Each row of a before or after table is a point. The points were changed in one or more steps. Then noise was added and the rows were shuffled. The steps act on columns, c1 being the first. Write out the steps. A step turns or swaps two columns, mirrors them in a line or flattens them onto one, adds a multiple of one to another, or multiplies or shifts one. Angles are multiples of 10 degrees, from the lower column toward the higher: turns from -170 to 170, lines from 10 to 170 but not 90. Use the fewest steps. Two steps may share a column if one is a turn and the other turns, adds or multiplies; they go together, in the order done. Otherwise the lowest column goes first.

Before (12 x 3):
array([[ 0.13, -0.28,  0.02],
       [ 0.36,  0.10, -0.10],
       [-0.17,  0.16,  0.20],
       [-0.03,  0.23, -0.17],
       [ 0.43, -0.30,  0.02],
       [ 0.25, -0.12, -0.05],
       [ 0.53,  0.10, -0.38],
       [ 0.48,  0.26,  0.10],
       [ 0.03, -0.02,  0.21],
       [ 0.10,  0.26, -0.10],
       [-0.04,  0.20, -0.37],
       [ 0.03, -0.07,  0.17]])
After (12 x 3):
array([[ 0.62, -0.12, -0.05],
       [ 1.19,  0.24,  0.09],
       [-0.09,  0.19, -0.36],
       [ 0.33, -0.28,  0.02],
       [ 0.90,  0.10, -0.10],
       [-0.44,  0.15,  0.20],
       [ 0.06, -0.06,  0.15],
       [ 0.25,  0.25, -0.10],
       [ 1.33,  0.10, -0.38],
       [-0.08,  0.23, -0.18],
       [ 1.08, -0.30,  0.02],
       [ 0.08, -0.01,  0.21]])
Steps: multiply c1 by 2.5

Before (13 x 8):
array([[-0.03, -0.10,  0.03,  0.09, -0.35,  0.47, -0.90, -0.62],
       [-0.67,  0.21,  0.95,  0.75, -0.87,  0.64, -0.58, -0.12],
       [ 0.09, -0.14, -0.17,  0.07,  0.64, -0.25, -0.06,  0.13],
       [ 0.16,  0.49,  0.29, -0.28,  0.29, -0.05,  0.13, -0.01],
       [ 0.42, -0.24,  0.13, -0.16,  0.19,  0.17,  0.43,  0.00],
       [-0.18,  0.26, -0.25, -0.08,  0.04,  0.35, -0.17,  0.05],
       [ 0.25,  0.05,  0.22, -0.37,  0.77,  0.29, -0.02, -0.10],
       [ 0.01,  0.04, -0.20, -0.31,  0.28,  0.35,  0.06, -0.19],
       [ 0.16, -0.14, -0.12, -0.18,  0.16, -0.02,  0.09,  0.31],
       [-0.41,  0.15,  0.09,  0.74, -0.27,  0.73, -0.45, -0.72],
       [ 0.27,  0.05, -0.17,  0.06, -0.04, -0.41,  0.48,  0.12],
       [ 0.14, -0.05,  0.05, -0.06,  0.25,  0.38,  0.14,  0.30],
       [ 0.70,  0.27, -0.10,  0.42, -0.07,  0.00,  0.18,  0.47]])
After, 13 rows:
array([[-0.65,  0.30,  0.86,  0.76,  0.95, -0.11, -0.40,  0.43],
       [ 0.03,  0.11,  0.34,  0.08,  0.03,  0.38, -0.97,  0.47],
       [-0.42,  0.16,  0.26,  0.76,  0.09,  0.00, -0.85,  0.03],
       [-0.19, -0.48, -0.29, -0.29,  0.29,  0.25,  0.05, -0.13],
       [-0.02, -0.04, -0.28, -0.33, -0.18,  0.65, -0.12, -0.14],
       [ 0.36, -0.65,  0.08,  0.41, -0.09, -0.41,  0.49,  0.07],
       [ 0.13, -0.06, -0.25, -0.07,  0.05,  0.44,  0.32,  0.01],
       [ 0.47, -0.09, -0.19, -0.16,  0.13,  0.35,  0.21, -0.37],
       [-0.29, -0.11, -0.04, -0.07, -0.24,  0.42, -0.04,  0.17],
       [ 0.18, -0.22,  0.04,  0.07, -0.17, -0.47,  0.37, -0.35],
       [ 0.15,  0.05, -0.63,  0.07, -0.16, -0.33,  0.09,  0.11],
       [ 0.15, -0.22, -0.78, -0.39,  0.24,  0.67, -0.10, -0.04],
       [ 0.22, -0.01, -0.18, -0.20, -0.14,  0.17,  0.30,  0.08]])
Steps: mirror c1 and c2 in the line at 160 degrees; turn c3 and c5 by 90 degrees; add -1 times c4 to c6; turn c7 and c8 by -60 degrees

Before, 9 rows:
array([[ 0.75, -0.26, -0.29, -0.52, -0.01,  0.00,  0.09, -0.87, -0.03,
         0.22,  0.78,  0.52,  0.03, -0.60],
       [ 0.29,  0.07, -0.30,  0.49, -0.13, -0.88,  0.00, -0.50,  0.00,
         0.35, -0.28, -0.08,  0.60,  0.35],
       [ 0.07,  0.04, -0.78,  0.38, -0.19,  0.30, -0.22,  0.37, -0.03,
        -0.24,  0.00, -0.19,  0.28,  0.37],
       [ 0.29, -0.25, -0.74,  0.70,  0.08,  0.20, -0.02,  0.23, -0.23,
         0.02, -0.39, -0.34, -0.02,  0.17],
       [ 0.02, -0.30,  0.33,  0.17,  0.29,  0.48,  0.22,  0.47,  0.67,
        -0.21,  0.09,  0.04, -0.25, -0.57],
       [-0.07, -0.17, -0.16, -0.09, -0.30,  0.40,  0.19,  0.40,  0.20,
        -0.04, -0.28, -0.13, -0.10, -0.47],
       [ 0.84,  0.23, -0.25,  0.23,  0.16, -0.08, -0.21, -0.61, -0.28,
         0.50, -0.25, -0.18,  0.46,  0.61],
       [-0.19, -0.46,  0.26,  0.05, -0.32,  0.10,  0.40,  0.09,  0.10,
         0.21,  0.38,  0.11, -0.54, -0.03],
       [ 0.22, -0.32, -0.10,  0.43,  0.01,  0.16,  0.02,  0.25, -0.28,
        -0.33, -0.28, -0.27,  0.45,  0.12]])
After, 9 rows:
array([[-0.06, -0.17, -0.17,  0.09, -0.31,  0.40,  0.21,  0.41,  0.20,
        -0.04, -0.27, -0.14, -0.12, -0.48],
       [ 0.35,  0.08, -0.29, -0.43, -0.13, -0.86, -0.01, -0.51, -0.01,
         0.36, -0.27, -0.08,  0.60,  0.34],
       [ 0.56, -0.27, -0.77, -0.51,  0.07,  0.19, -0.03,  0.21, -0.22,
         0.02, -0.39, -0.35, -0.03,  0.18],
       [-0.04,  0.24, -0.23, -0.85,  0.16, -0.09, -0.21, -0.60, -0.29,
         0.50, -0.23, -0.18,  0.46,  0.60],
       [-0.74, -0.23, -0.27, -0.53,  0.00,  0.01,  0.08, -0.88, -0.02,
         0.21,  0.77,  0.51,  0.05, -0.60],
       [ 0.36, -0.32, -0.09, -0.36,  0.00,  0.15,  0.02,  0.26, -0.29,
        -0.32, -0.29, -0.25,  0.45,  0.10],
       [ 0.10, -0.46,  0.25,  0.18, -0.31,  0.08,  0.43,  0.08,  0.11,
         0.20,  0.40,  0.12, -0.53, -0.01],
       [ 0.34,  0.04, -0.80, -0.19, -0.19,  0.31, -0.22,  0.39, -0.05,
        -0.26, -0.01, -0.19,  0.29,  0.38],
       [ 0.13, -0.29,  0.33, -0.11,  0.28,  0.52,  0.22,  0.47,  0.65,
        -0.21,  0.09,  0.05, -0.25, -0.58]])
Steps: turn c1 and c4 by -110 degrees
